Rows are points. To make a cloud, some directions were put in groups of two or more. Within a group, all points are equally far from the middle, so they leave a hole (a ring in 2 directions, a hollow ball in 3). The other directions are filled evenly. Then the cloud was stretched, turned, moved and blurred a little. How many holes are there, and how many directions does each take, smallest first?

Cloud (22 x 3)
[[-32 -10  35]
 [ 31   6  45]
 [ 28   9  47]
 [ 43   7   1]
 [  2 -26  31]
 [ 11 -46   7]
 [-11 -46  16]
 [-25  17  39]
 [ 20  13  12]
 [-16  17  42]
 [  1  27  50]
 [ -9 -12  28]
 [ 40 -12  33]
 [ -3 -21 -24]
 [-18 -36  23]
 [  1 -42 -28]
 [  7  37 -23]
 [ 10 -26   8]
 [ 13  32  39]
 [ 20  32 -10]
 [ 34   6   8]
 [-14 -13 -35]]
Holes: 0

Cloud (31 x 4)
[[-37  -9  15 -34]
 [ 40 -10   7 -60]
 [ 30  -5 -15  12]
 [  1 -42   0  51]
 [ 18 -29  13 -39]
 [ -4 -57  15   6]
 [ -6  43 -21  31]
 [ 21   9 -22  33]
 [ 15  24   9 -30]
 [ 16 -50  35 -33]
 [-27   8  31  31]
 [-25 -10  -5 -48]
 [-30 -15  31  16]
 [ -8  30  -3 -15]
 [ 17  58  -8   0]
 [ 42 -31   0  31]
 [ 40  27  15  38]
 [-17   3  -6  13]
 [ -9  29 -18  27]
 [ 23 -19  49   0]
 [ 56 -17  -9 -27]
 [ 15  -2 -26  23]
 [ 25 -38  -7  16]
 [ 37   5 -19 -16]
 [ 32  20  18 -40]
 [ 41  19 -12  -3]
 [ 16  39   5  26]
 [ 12 -19  19  16]
 [  5 -27 -23  36]
 [  5  17   8 -11]
 [  7 -50  16  -6]]
Holes: 0

Cloud (50 x 6)
[[-30  36 -18 -33  -6  14]
 [-39  51  13   4  35  47]
 [ 17  29  -3 -39 -12  45]
 [  3   1 -48   5  15 -12]
 [-32  -7  63  25   6   6]
 [-21  20  31  32  12  45]
 [ 29  21 -30 -16 -45 -16]
 [-27  19   1 -21 -26 -15]
 [-14  -4 -12  46 -41  33]
 [ 25  24  30  -1 -42   8]
 [ -6 -26  -5  30  30 -29]
 [  0 -45 -26  33 -34  27]
 [ -9   4  20   9 -19  37]
 [-27  23  41  32  -3  22]
 [ 14  13  13  -7 -10  -8]
 [ 31  -1 -66   3 -31  36]
 [-45 -25 -22  43  -3  36]
 [-33 -41 -11 -26 -25 -13]
 [-21 -39 -31 -11   4  40]
 [  5  32 -48  48  19   1]
 [ 33   8 -46   6 -23  35]
 [-11   6  -4  45  -3 -40]
 [  8 -14  24  43 -10 -19]
 [-44  25 -47  47  -8  28]
 [-34   9  -9  29   6 -12]
 [ -3 -43 -42  29  42  -7]
 [  7   9  -2  -1  46  38]
 [  9  -6  26  11  64   5]
 [ 35  20 -13  -3 -42  -5]
 [  7   9 -21  39 -21  61]
 [ 24  31 -10  34  16  12]
 [-29   3   8 -23   8 -35]
 [  1  17 -55   6  -2   9]
 [ 20 -28 -25 -13   3  -6]
 [-36  17   1  -3 -12   8]
 [ -6  -5 -25  18  -3   2]
 [  7  33 -17  15  26 -27]
 [  3 -31  -9 -17   2 -41]
 [ 26 -18 -39  33 -14  -6]
 [  0  15   2 -26  63  23]
 [ 44 -28  35   7  -6   0]
 [-29  30  16  -5  -3  -4]
 [-18  25  15  29  45  36]
 [  2 -27 -31  26 -12  10]
 [-46  -7 -35  28  10  19]
 [ -9 -13  14 -37  29   3]
 [-12  16  19  24  -2  77]
 [-13  18  -2  25  14  30]
 [-13   6  11  29 -25 -22]
 [-23 -36 -12   8  21  -7]]
Holes: 0
